Each row is a point. Each copy is the shape, with its points in the same order, stretched, turned, moved and blurred by noise. Is it also mirrored, or only turned?
In the rows, zero is written as 128.

Shape (7 x 2):
[[149 182]
 [ 88 144]
 [162 120]
 [136 151]
 [ 19  44]
 [ 80  83]
 [178 138]]
Copy 1 (7 x 2):
[[107 156]
 [119 105]
 [148 155]
 [124 140]
 [175  37]
 [156  87]
 [143 167]]
Copy 1 is: only turned
Copy 2 (7 x 2):
[[ 92 193]
 [ 72 126]
 [133 142]
 [ 89 157]
 [ 75  21]
 [102  81]
 [121 152]]
Copy 2 is: only turned

Shape (9 x 3):
[[132 123 157]
 [120 119  98]
 [123 130 119]
 [155 213 201]
 [119 139 150]
 [118 111 120]
 [130 102 119]
 [121 132 129]
 [181 120 116]]
Copy 1 (9 x 3):
[[128  98 113]
 [126 155 130]
 [122 136 134]
 [113  49 172]
 [137 105 127]
 [137 138 115]
 [124 145 106]
 [130 123 134]
 [ 74 134 126]]
Copy 1 is: mirrored
Copy 2 (9 x 3):
[[116 106 121]
 [152 178 142]
 [131 155 141]
 [  7  50 204]
 [ 97 123 133]
 [145 153 119]
 [164 149 120]
 [120 145 135]
 [178 118 184]]
Copy 2 is: only turned
Copy 3 (9 x 3):
[[139 121 141]
 [128 145 102]
 [127 129 124]
 [ 97  62 179]
 [125 121 140]
 [139 139 119]
 [143 141 116]
 [128 131 126]
 [147  96  93]]
Copy 3 is: mirrored
Copy 4 (9 x 3):
[[138 137 103]
 [ 89 121 146]
 [115 129 138]
 [239 171 131]
 [150 128 121]
 [104 122 123]
 [ 93 130 115]
 [122 126 131]
 [ 90 172 120]]
Copy 4 is: only turned

Shape (8 x 4):
[[135 174 108 127]
 [ 91 163 154 176]
 [191 124 123 106]
 [142 118  82 145]
 [148 139 123 147]
 [105 147 131 196]
 [125 113 144 103]
 [179 118 145  51]]
Copy 1 (8 x 4):
[[125 156 114 174]
 [121 111  61 143]
 [164 152 174 163]
 [121 168 127 120]
 [145 147 110 138]
 [122 131  53 117]
 [113 106 137 147]
 [138 118 208 194]]
Copy 1 is: only turned
Copy 2 (8 x 4):
[[159 163 171 100]
 [141  90 202 175]
 [ 81 151 117  82]
 [119 190 142 145]
 [109 126 162 123]
 [123 111 205 182]
 [131 119  96 128]
 [103 138  72  56]]
Copy 2 is: mirrored
Copy 3 (8 x 4):
[[107 172 153  87]
 [173 166 160 166]
 [ 59  95  75  72]
 [ 56 122 162 149]
 [ 99 134 114 124]
 [135 167 166 203]
 [148  70 140  99]
 [110  56  76   7]]
Copy 3 is: only turned

Shape (12 x 6):
[[ 69 119  87  74 129 118]
 [ 59 169  87  69 156 130]
 [152 132 172 200 133 107]
 [107 146  70 153 100 204]
 [153 140 113 163  94 141]
 [141 134 146  74 169 136]
 [ 86 117  89 121 167 166]
 [130  98 161 176 138  66]
 [123 124 165 185 153 116]
 [168  73 169 122 194  74]
 [123  83 191 182 139  97]
 [186 122 140 194 168  78]]
Copy 1 (12 x 6):
[[ 42 106 123 145 171  85]
 [ 45 124 150 166 149  34]
 [153 119 101  38  90 134]
 [ 98 100  56 131  32 149]
 [141 101  68  94  95 138]
 [127 160 149 137 172 119]
 [ 70  96 144 145  89 131]
 [101 105 138  57 151 131]
 [121 121 126  57  99 137]
 [137 115 190  89 192 132]
 [117 133 144  29 142 170]
 [149  80 138  52  88 117]]
Copy 1 is: only turned
Copy 2 (12 x 6):
[[125 174 139 203 144 166]
 [128 187 138 230 114 123]
 [128 146 114  90  81 107]
 [148  87 140 168  95 171]
 [163 108 107 113 105 126]
 [131 133 179 138 137 103]
 [113 153 183 187 105 183]
 [111 192 113 106 107 141]
 [107 165 137 117  81 130]
 [117 184 182  88 141 136]
 [ 81 164 137  91 110 162]
 [164 180 131  82  88 111]]
Copy 2 is: mirrored
Copy 3 (12 x 6):
[[111  68 155  52 177 106]
 [ 65  87 171   7 179  94]
 [127 171 122 212  78  91]
 [ 91 135  97  74 124 162]
 [128 152 125 144 108 149]
 [ 60 160 150 113 182  96]
 [ 92 137  95  71 164 105]
 [166 128 133 201  95  75]
 [112 159 112 184  89  76]
 [152 182 116 199 164  69]
 [137 137 107 235  91  76]
 [173 209 118 192  99  89]]
Copy 3 is: only turned

Shape (10 x 6):
[[ 95  43 113 137 154 154]
 [177 170 151  94 131 143]
 [ 57 117 123  35 128 133]
 [113 155 195 153 121 119]
 [126  92  97 142 147  93]
 [159 103 136 227 137  86]
 [102 137 135 126 213 177]
 [114 137  81  76  76  97]
 [113 184  91 156 114 157]
 [104 122 182  75 129 127]]
Copy 1 (10 x 6):
[[120 180  90 122 152 204]
 [149  91 155 125 124  93]
 [135 213 153  69 108 136]
 [103 111 158 174  87 149]
 [ 72 125 111 111 144 150]
 [ 52  73 100 183 119 174]
 [148 107 110 109  77 202]
 [104 184 133 100 130  55]
 [146 139  92 145  66 104]
 [132 160 187 119 123 140]]
Copy 1 is: mirrored
Copy 2 (10 x 6):
[[155 108 133  87  82  85]
 [ 96 109 135 122 170 175]
 [110 219  80  89 112 162]
 [119 127 190 120 120 181]
 [111 130 163 129 127  85]
 [140  61 208 148 134  93]
 [142 103  89 142  91 181]
 [136 222 130  95 191 114]
 [194 144 135 156 198 180]
 [ 89 166 141  94 107 171]]
Copy 2 is: only turned
Copy 3 (10 x 6):
[[129  50 101 115  48  79]
 [187 153 134 136 169 140]
 [171  97 212  53  87  62]
 [120 192  70 121 143  84]
 [119  88 105  79 108 149]
 [ 79 141   7 126 127 163]
 [127  96 135 158 146  66]
 [150 139 194  52  89 167]
 [ 99 185 152 151 112 148]
 [179 132 131  82 124  59]]
Copy 3 is: only turned
Copy 4 (10 x 6):
[[149 169 190  76 124  74]
 [102 144 112 140  88 170]
 [ 57 127 153  83 202 131]
 [ 72 114 155 185 133  97]
 [179 186 131 121 146  65]
 [218 176 119 170 103  46]
 [122 178 215 136 135 149]
 [122 118  95  97 185 108]
 [155  81 140 154 156 117]
 [ 36 143 150 126 132 129]]
Copy 4 is: only turned

Shape (12 x 8):
[[167 120  89 128  99 113 153 163]
 [151 123 114 121 105 109 133 150]
 [136 126  99 126 131 103 173 116]
 [150  94 169 112 152 107 146 126]
 [106 171 106  94 136 118 175 150]
 [125  75 132  95 183 130 112  96]
 [109  87 136 108 137 142 119 171]
 [145 139 155 129 172 154 116 131]
 [ 56  88 158 138  53 184  95  86]
 [142 172 103 102  63  99 137 142]
 [102 165  94 136  95  81 137 155]
 [100 167  98 142  74  92 164 108]]
Copy 1 (12 x 8):
[[111 150 132 120  66 123 125  94]
 [111 136 124 133  92 124 122 104]
 [129 125 120 137  96  87 152 143]
 [113  87 152 163 144  97 180 126]
 [111 149 103 157 101 147 142 153]
 [111 127 123 156 196  81 158 101]
 [ 74 151 100 154 150 112 148  60]
 [110 109 147 116 155 170 144 143]
 [  7 127  81 129 117  77  93  91]
 [103 148 128 138  49 164  79 141]
 [139 125  72 141  65 134 103 124]
 [120 115  92 132  46 102 110 170]]
Copy 1 is: mirrored
Copy 2 (12 x 8):
[[116 130 142  98  65 137 105 155]
 [115 135 132 110  96 128 120 125]
 [155 160 135 123  87 173 142 152]
 [112 173 107 154 107 109 169 118]
 [150 197 170 139 120 152 124 174]
 [ 96 162  80 138 167 153 190 147]
 [ 66 148 140 148 131 130 149 152]
 [ 87 161  93 170 142 111 113 141]
 [160  25 155 152 167 128 205  49]
 [167 125 158  89 109 112 109 102]
 [134 145 163 114 110 180  99 106]
 [199 120 170 116  98 179 132  91]]
Copy 2 is: only turned

Shape (15 x 9):
[[162 176  68 202 148  68 171 150 144]
 [ 81 163 153 144 100 133 126 187 142]
 [179 187 124  94 168 154 102 133 102]
 [117  89 144  95 117 126 124  94 124]
 [187 189 170 217  44 174 113 171  88]
 [ 87  84 124 117 159 133 103  63 179]
 [ 75 152 129 111 145  87 145  73 139]
 [172 163  70  92 143 102 142 111 117]
 [112 163 102 132 125 155 136 178 138]
 [135 122 140 125  56 148 118 148 156]
 [ 90  70 111 101  85 164 107 131 146]
 [189 111 172 134 149 120 175 165 107]
 [127 154  70 214 158 129 143  65  97]
 [128 127  73  97 130  61 105 101  80]
 [198 172 119 215 150  91 117 150 102]]
Copy 1 (15 x 9):
[[ 88 139 146 223 135  74 131  72 211]
 [ 99 110 135 117 115 157  66 101 125]
 [ 95 183 205 134 140  91  85 121 107]
 [141 155 132 114 130 144 154 110  96]
 [ 75 138 126  95  63 159  49 197 194]
 [159 128 131 182 130 135 146 110  52]
 [161 129 128 149 143  86 111  80  98]
 [132 157 207 163 159  69 127  83 159]
 [ 88 136 181 135 149 146  73  82 143]
 [130 149 156 100  80 177  99 115 124]
 [136 119 149 108 141 210 128 115  94]
 [ 55 202 123 117 103 122 149 102 157]
 [137 108 131 209 178  92 119 131 174]
 [140 103 180 145 160  75 141  86 155]
 [ 61 120 127 176 113  77 115 143 185]]
Copy 1 is: only turned
Copy 2 (15 x 9):
[[136 142  83  62 117  57 112  82 162]
 [ 95  87 109 160  86 129 146 135 196]
 [180  74  94  91  62 159 188  44  74]
 [118 146 181 120  88 191 146 144 113]
 [ 73 132  99 167 175 165 115  22 174]
 [170 175 171 113  97 181 197 195 147]
 [137 157 198 102  44 130 170 145 157]
 [139 134  98  47  61 128 148  82  66]
 [111  96  79 117  95 117 172 126 136]
 [ 66 152  97 164 120 186 122 134 145]
 [ 75 151 123 130 119 202 176 194 133]
 [150  63 152 130  96 126  81  77  79]
 [139 195 175  41 166 110 206  93 148]
 [103 142 153  29  78 168 137 103 119]
 [164 108 105  78 153 119 115  28 162]]
Copy 2 is: mirrored
Copy 3 (15 x 9):
[[ 96 110 121 147   7 182 198 187 165]
 [168 105 127  50  76 134 132 137  96]
 [137 135  79 146 106 179  45 147 127]
 [148 165 112 126 158 141 155 105 143]
 [  9 117  88  14  85 118  89 163 116]
 [189 147 156 142 153 115 150 140 214]
 [196 160  87 138 116 157 203 184 157]
 [139 131  87 165  91 222 139 122 154]
 [166  73 140  97  87 181 108 124 114]
 [120 131 155  35 117 149 116  78 146]
 [171  99 153  84 166 143 136  50 153]
 [ 75 184 145 145 102 156 125 143  70]
 [ 98  86  74 179 110 144 208 228 203]
 [153 137  12 176  96 172 200  97 159]
 [ 45 138  74 141  25 123 143 191 155]]
Copy 3 is: only turned

Shape (17 x 11):
[[110 124 120 164  81 127  90 136 115 131 122]
 [ 83 136 164 110 106 159 123 104 112  93 194]
 [103 142 118  95 147 159 123 151 147 156 113]
 [151 145 117 115  73 125 105 137 153  93 163]
 [137  95 112  83  98 109 167  43 148 179 159]
 [190 120 134 152 138  86 167 135 107 132  81]
 [104 115 123  94 198 127 173 199 151  99 103]
 [148  75  73 120 131 106 118 144 116 189 107]
 [161 112 154 165 168 171 135 137 109 138 144]
 [164  99 117  73 147 147 113 144 132 128 122]
 [126 114 141 128 105 119 140 165 126 120 138]
 [124 121 124 142 126  86 116 148 143 141 124]
 [138  94 166 166 188  84 163 147 130 128 148]
 [154  87 113 172 112 159 112 154 125 151  86]
 [113 126 117 101 119 132  98 140  99 148 123]
 [130 137 177  57 137 146 145 182  99 191 104]
 [120 145 128  74 169 128 196 169 119 154 143]]
Copy 1 (17 x 11):
[[125  92 114  78  97 136 100 160 156 124 154]
 [159 146  92 140  95 144 145 165 222  73 177]
 [134 101 122  99 174 116 136 148 134 109  83]
 [183  71 117  97 101 119 145 129 160 126 172]
 [159 106 132 170 143 108  59 140  75 104 142]
 [128 136 112 101  95 145 115  82  80 153 108]
 [120 130  96 119 130  96 209 110 116  93  69]
 [118  94 130  76 135  87  79 122  66  97 100]
 [106 129 124 111 144 180 129  96 145  92 118]
 [154 108 126 100 144  90 131  84 142  99 102]
 [137 104  79  98  93 126 138 126 139 105 131]
 [127 110  95  92 121 105 129 135 108 127 144]
 [ 90 159  74 137 113 137 158 101  98  95 148]
 [ 95  63 137  79 133 146  92 108 112 132  98]
 [147 129 108  72 118 102 108 148 163  97 115]
 [149 145  46  68 148 128 107 116 157  96  53]
 [155 152  82 112 130 129 163 134 112  77  69]]
Copy 1 is: only turned
Copy 2 (17 x 11):
[[107 115 134 138  53 147  90 121 131 133 136]
 [208 184 130 179  95 102 109 154 118 142 111]
 [153 151 140 103 124 129 170 104 118 104 157]
 [123 139 111 171  84  82 110  93  77 122 116]
 [101 249 158  60  88  97 157 115 125 145 128]
 [ 63 103 117  63 174 136 108  93 157 122 101]
 [176 110 179 135 229 150 145  93  79  92 132]
 [ 61 141 160  75 122 134 132 117 136 142 194]
 [103 123 122 119 167 109 154 183 189 106 120]
 [103 167 124 138 160 104 178 114 124 133 145]
 [140 132 159 150 114 124 102 112 131 124 129]
 [103 130 128 118 113 164  96  98  93  95 141]
 [103 129 144 124 191 170  91 145 134  77 110]
 [ 66 109 164 119 111 142 149 134 164 132 128]
 [133 145 103 126 105 116 124 128 140 148 178]
 [148 179 135  85 144 130 157  76 214 144 166]
 [184 154 150  63 190  89 141  90 141 112 174]]
Copy 2 is: only turned
Copy 3 (17 x 11):
[[113 100 111 166 123 169 100 146 111  70 118]
 [148 207 119 208 120 129 124 142 136  99 145]
 [171 149 105 118 144 173  96 111  98 131 136]
 [100 122  65 200 132 142  89 146 123 160 137]
 [118 141 125 102 112  40 121  81  91 135 154]
 [148  90 116  78 109 114 140 154 161 135  91]
 [203 118 133 105 119 172  84 129 187 178 131]
 [138  34 137  92 140 125 122  94 120  87 126]
 [124 167 159 139 167 134 174 134 150 108  90]
 [156 120  95 130 146 133 134  91 163 150 130]
 [137 117 114 142 126 151 105 157 156 121 149]
 [124  79 120 140  98 159 113 139 122 122 127]
 [128 113 187 128  95 130 167 151 176 132 108]
 [ 99  95 130 109 162 160 112 118 147  93 105]
 [173 112  98 142 129 155 123 122 113  79 132]
 [210 174  79  69 149 164 149 144 132 109 181]
 [217 155 122  86 144 129 112 151 124 151 155]]
Copy 3 is: only turned

Shape (17 x 12):
[[135  85  99  92 121 132 179 179  94 140 137  85]
 [139 110 130 187 160  98 139 132 165 144  91 174]
 [121 102  58 122 143 143  58 117 173  99  60 202]
 [150 117 135 156 155 153 171 129 152 147 108 166]
 [ 82 175 126 108 128 133 145 131  92 156  76 134]
 [163 121 141 161 128 116 129 132 112 112  70 111]
 [172 124 129  96 149 136 125  88 103 140 118  84]
 [147  59 119 142 104 122 139  73 155 158  94  98]
 [111 136 139 136 162 144 156 175 122  79 179 173]
 [ 89 167  97 213 146 140 134  94 136 159 181 111]
 [153 148 102 148 107 117 143 103 168 102 118  68]
 [147  78 168 145 158 117  97 169 143 152  94 195]
 [177 118 141 159 110 142  96 152 147 121 126  78]
 [176  86 138 106  97 161 171 121 152  92  84 130]
 [123  74 112 120 148 144 165  86  97 141 115 147]
 [ 89 115 212 139 170 153 164 115 164 162  77 114]
 [144 141 178 115  99  82  60 168 124 176  82 112]]
Copy 1 (17 x 12):
[[ 59  95 147 103 124 168 184 135 156  59 140 142]
 [128 179 137 165 113 120 141 147  90 151 168 161]
 [164 164  92 108 180  70  72 142 104 138 106 166]
 [113 143 128 165  97 131 136 167 116 109 178 152]
 [134 100 102  78  75 136 138 139 102 147 165 136]
 [127 139 157 143 112 141 148 101 142 134 148 174]
 [104 117 131 146 140 135 129  93 156 127 165  99]
 [ 63 142 136 158 108 128 113  96 124  95 117 151]
 [167 114 179 113 126 116 171 196 126 103 169 113]
 [130  62 164 167 128 178 161 150  87 175 124  92]
 [151 109 153 175 132 178 129  84 110 112 134 120]
 [107 203 155 109 135  97 120 158 129 147 174 162]
 [115 122 198 158 163 190 123  92 160 131 134 142]
 [117 138 139 151  92 124 111 127 153  47 141 178]
 [ 76 115 114 125  95  87 152 158 135  94 133 142]
 [ 96 125 169 138  58 127  98 135  76 118 239 150]
 [123 190 165  79 141 162 101  84 133 192 164 123]]
Copy 1 is: only turned
Copy 2 (17 x 12):
[[155 104 157  89 119 128 103  96 148  99  37 132]
 [158 134  95 151 199 113 131 184 129  80 101 150]
 [114 108 129 124 148  18 195 160 131  91 141 183]
 [169 120 118 131 193 124 136 163 107 139  87 145]
 [141  95  97  69 144 115  82 126 110 123 164  98]
 [216 182  99 143 170 112 125 130 134 104 123 162]
 [204 116 140 172 172 137 128  80 141 130 150 138]
 [212 111 148 125 185 145 188 160 150 101 110 183]
 [111 104  92 158 104  81 127 137 107 166 102  99]
 [ 76 157  99 127 173 201 154 116 152 160 217  88]
 [156 169 143 154 125 164 141 132 113  98 169 167]
 [195 126 119 148 208  49 147 169 153  97  63 102]
 [187 221 157 134 153 118 157 122 150 117 137 117]
 [223 117 138 113 118  96 178 162  84 145  65 216]
 [172  52 110 127 167 120 159 115 145 152  92 165]
 [218  97 135 103 225 120  99 249 147 170 139  78]
 [205 163 110 131 188  84  99 136 129  62 146  37]]
Copy 2 is: mirrored

Shape (18 x 12):
[[ 64  93 150 124 130  79 108 115 118 129 109  76]
 [ 61 177 122  83 107 140  95  70 151  90  96 138]
 [142 156 116 168 179 133 124 136 108 148 127 196]
 [108 109 207 128 139  66  78  58 127 107 117 119]
 [127 119  94 177 173 109 146  69 125  71 143 147]
 [121 128  93 167 174 109 133 158 164 119 169 184]
 [141  92 124 210 109 103  97 149 134 101 145 169]
 [121 123 117  48 116  97  77 121 128  66 100 123]
 [154 135 132 137 133 109  94 106 122 141  73  78]
 [133 112 184  89 104 157 108 135 151 125 142  61]
 [131 133  78  70  80 115 114 114  91 128 120 132]
 [126 103 140 186 159  95 162 175 135 115 118 171]
 [125  85 182 143 135 164  67  87  97 136 115  72]
 [155 155 122 176 153  79 159 185 126  75 173 176]
 [155 133 113 221 136 109 154 157 140  92 113 171]
 [ 98 153 154  84 102 193 117 110  64  82 121 121]
 [100 145  85 182 186 129  91 180 115  68 134 144]
 [117  89 123   8 105 135 115 133 140  91  74 127]]
Copy 1 (18 x 12):
[[149  92 117 170 112 162 103 120 137  96 167 201]
 [139 167  63 162 187 151 145 109 138 103 126 110]
 [170 182 122 103  95  65 156  88 112 178 154 119]
 [100 107  70 220 110 144 174  89 183 123 162 203]
 [136 108  54 188  33  98 141 154 116 146 132 120]
 [131 152  81  94  54  73  85  73 116 165  99 113]
 [169 110 114 153  44  97 138  51 129 119 123 121]
 [ 63 127  94 136 133 173  97 125 146  35 171 102]
 [135 122 175 136 113 105 145 165 157  84 178 172]
 [ 90  52 162 116 193 201 122 120 163  97 123 154]
 [110 169 167 155 137 196  83 143 112 105 168  77]
 [162  88 104  95  83  51 113  77 135 149 154 129]
 [171  80 160 168 121 207 192 135 153 108 158 192]
 [ 85  97  84 121  94  34 116  58  88 127 141  85]
 [172  92 110 119  71  18 146  91 124 128 144  99]
 [152  95 122 154 229 217 189 115  99 100 183  77]
 [169 121  71 101  66  65 137  83  63  66 149 112]
 [ 80 104 119  85 172 217  61 152 182  66 176  83]]
Copy 1 is: only turned
Copy 2 (18 x 12):
[[186 161 176 141 138 162 140  95 195  98  79 109]
 [207 140  53 121 127 117 120  83 184 168 153  50]
 [159  91 108 124 138  96 138 172  92 114 132 174]
 [176 100 132 136  68 143 182  85 196 122 110 153]
 [167  96  71 101 110 112 177 137 175 110  63 145]
 [123 133  91  98 135 146 129 197 124 104 108 199]
 [ 97 121 113 155  74 144 163 196 128  97  83 165]
 [130  97 133 103  92 110  99  68 197 120 127  77]
 [155  71 168 149 120 137 137  92 131 133  95  99]
 [137 148 161 114  78 183 119  89  81 114 118  60]
 [ 95 141 122 130 133  67 102  58 154 141 121  91]
 [140 137 170 106 134 131 151 208 116  99  90 167]
 [193  88 153 160  84 158 168  83 110  75 109  70]
 [ 96 143 128 101  68 123 116 214 107 119  52 197]
 [126 114 123 126 103 127 158 220 103 128  70 149]
 [201 145 110 127  76  84 110  85 100 118 126   8]
 [189 101 110 134  95 154  97 205 136  73  64 131]
 [126 120 162  69 151  90  99  51 171 119 177  30]]
Copy 2 is: mirrored
Copy 3 (18 x 12):
[[116 107 138  58 104 154  61  77  88 109 148  68]
 [171 141 220 128 107 176 153  38 186 133 157  76]
 [170 164 112 186 188  78 161  80 108 138  97 178]
 [130  95 134 126  81 105 110  78 104  38 122  47]
 [177  90 116 131 187 152 125  81 137  47  75 160]
 [206 219  96 155 174 119  94  98 140 115  86 173]
 [232 149  57 135  88 103 102  82 113 133  86 165]
 [172 119 148 187 106 163  98 106 165 134 182  73]
 [131  90 134 126 138 140 155 136 101 149 103  63]
 [ 77 145 104 112  69 137  97 149 197 138 110  92]
 [196  96 179 156 135 110 130 150 174 165 202 135]
 [150 180  70 139 143 148 100  94  71 108 102 180]
 [ 92  63  67  91 110  94 126  67 161 138  99  68]
 [177 168 111 201 117 130  79 130  90  88  62 222]
 [189 160  90 156 136 161 143 104  78 123  57 192]
 [ 99  71 160 145  92 130 140  40 203 152 159 159]
 [192 139 104 169 155 156  63  14 114 171  62 155]
 [140 149 125 161 126 198 125 124 189 149 249  81]]
Copy 3 is: mirrored
Copy 4 (18 x 12):
[[155 136 128  71 136 120 110 204 145 170 138  94]
 [ 91 127 241 129  63 108 117 200 107 128 137  92]
 [162 111 155 122 134  61 132  96  93 117  99  80]
 [213 120 161  54  75 110  57 212  86 113 128  93]
 [141 108 136 119 159  43  30 182  90 108 101 135]
 [145  78 108 161 173  54 123 159  95 134 102  50]
 [193  96  64 176 117  47 116 136 113 153 149  88]
 [117  96 192 151  97 171  74 165 109 171 103 105]
 [158 149 138 128 126 154 119 157  75 140 107 135]
 [151  98  81 134 120 182 129 185 168  72 125 127]
 [ 90 115 186 163 131 164  81 106 113 147 165  96]
 [152 127  65 111 131  51 109 131 140 144  99  51]
 [198  93 114  78 105 138 131 154 151 110 128 193]
 [173 136  92 170 167  50  76 146 128 119  76  39]
 [161 143  74 168 124  25 101 131 107 128 108  85]
 [115 131 191 106  77 132 109 116 211  87 123 145]
 [178 111 139 175 170  43 159 160 148 184  61 110]
 [ 52  69 168 120  73 208  84 121 138 154 115 102]]
Copy 4 is: only turned

Shape (15 x 12):
[[177  69 119  71  97 166 138  97 113  86 139  81]
 [ 82 159 121  78 175 185 221 144 148  99 156 167]
 [129 107  94 183 193 114 114 207 120 108  74  75]
 [134 124 144 172  98 184 178  91 151 151 152 144]
 [149 108 101 153  92 102 117  92 172 166 158 155]
 [113  97 205  96 153 102 110 115 196 124  67 179]
 [ 83 116 111 136  85  95 134  84 101 153 136 165]
 [ 62  97 159 131 146  91 114  89  79 161  86  80]
 [156 150 185  62 120 156 186 161 133 140 150 118]
 [133 155 137  81 204 177 187 160 161 164  66 126]
 [148  68 122 148  94  68 193 144 135 121  86 200]
 [100 139 124  84  79 183 140 134 187 164  77 194]
 [165  76 110 163 195 127 109 178 120 130 172 190]
 [122  89 119  62 134  70 118 194 138 162 107  83]
 [173 142 138 172  74  92 114  81 152 147  96 193]]
Copy 1 (15 x 12):
[[131 148 149 162 143 175 179  55 156 150 141 123]
 [140  75 125  61 162 183 136  95 159  36 170  90]
 [169 112 121 141  87 130  91 184 124  77  44 139]
 [ 64 168 118  68 155  99 110  71 118 115 167 168]
 [117 137 100 103 132  80  92  97 140 196 170 145]
 [113 169  65 126 233 102 152 171 123 114 186  93]
 [112 134 171  76 139 101 112 138 144 185 155 136]
 [110 201 181 130 116 126 118 211 137 114 162 146]
 [ 98 155  55  91 156 186 191 129 184  98 168 138]
 [172 169  69  82 114 137 170 135 163  19 174 108]
 [155 155 126  19 210 118 130 138 136 192 111 160]
 [ 94 114 125  60 163  38 210 112 144 114 175 111]
 [175  58  60 116 147 147  82 146 109 134 154 149]
 [179 130 102 146 119 131 139 190 211 145 134 129]
 [ 89 186  87  57 155  68 140 130 120 208 158 121]]
Copy 1 is: only turned
Copy 2 (15 x 12):
[[146 133  94  55 125 204  95 121 114  79 204 124]
 [198 202  60 105 151 126 158 131  83 156  97 189]
 [ 83  10 163 133 124 176 139  71 129  75  61 208]
 [134 135 123  93 223 122 132 130 102 160 130 138]
 [ 84 115 136 115 150 133 106 167 139 174 144 115]
 [107 170 181  52  96 117  59  79  64 151  88 122]
 [ 97 118 111  93 129  99 160 141 134 154 121  84]
 [ 65  20 155  82 121 101 161 100  70  92 124 118]
 [163 206 112  95 159 142 137  60  85 140 168 178]
 [119 167 157 115 162 154 151 104  42 100  99 187]
 [118 145 179  48  98 158 170  77 148 188  81 131]
 [ 93 249 120  71 157 101 106 146 107 109  97 115]
 [119  75  65 131 136 205 126  45 108 218  44 169]
 [ 50  88 140  86  71 151 141  94 115  92 145 194]
 [108 176 197 117 148 135 101 122 151 166 125  58]]
Copy 2 is: only turned
Copy 3 (15 x 12):
[[ 77 193 111  94 182  90 115  98 130  87 138 131]
 [183  80  91 109  91 127  94 116 214 140 151 151]
 [134  91 155 193 117 167 181  39 105 145  92 130]
 [145 161  97 148 116 123 157 162 182 151  91  96]
 [127 179 146 105 138 183 182 172 124 122 118 106]
 [ 44 121 137 152  97 181  77 182 150 177 105 171]
 [136 169  73 121  88 212 136 143 121 131 109  74]
 [ 75 119  74 151  45 158 101 100  73 159  63  70]
 [126 113 119 148 113  84 110 156 140 149 188 128]
 [105  30 155 144 103 103 126 106 195 146 154  97]
 [184 177 154 181  98 235 113 131 181 124 118 106]
 [ 93 128 112 119 158 174 160 157 203 191 183  90]
 [174  75 140 172 185 214 132 129 150 131  63 147]
 [131 115 175 114 122 159 125  84  72 159 181  99]
 [ 60 189 122 173 113 200 192 203 138 100 125 108]]
Copy 3 is: mirrored
Copy 4 (15 x 12):
[[131 110 152 139  87 209 110 148 105 115  46 142]
 [157 137  73 192  16 127 132  41  92  97 132 120]
 [133 179 206  98 157 156  85   8 158 194  63 112]
 [ 83 159  44 123 106  94  92 143  48 148  95 126]
 [ 96 150  53 130 160 133 169 153 128 185 124 151]
 [ 99 120 199 181 122 130 196 141  47 192 140 180]
 [138 201  67  87 119 139 192 148  90 140 137 133]
 [182 233 168  95 115 167 116 162  51 165 120 111]
 [147 100 148 160  18  85  87 162 141 121  97 130]
 [170 141 132 216  31 141 129  66 108 201  63 121]
 [110 131 120  40  75 136 210  94 116 214 102 190]
 [ 58 176 102 215  75  94 227 127  99 173  86 130]
 [146 126 103 140 196  99 136  31 147 143  87 238]
 [157 180 211 142  81 158 142 132 214 194  96 160]
 [ 90 109  89  86 155 108 214 158  91 195 112 123]]
Copy 4 is: mirrored
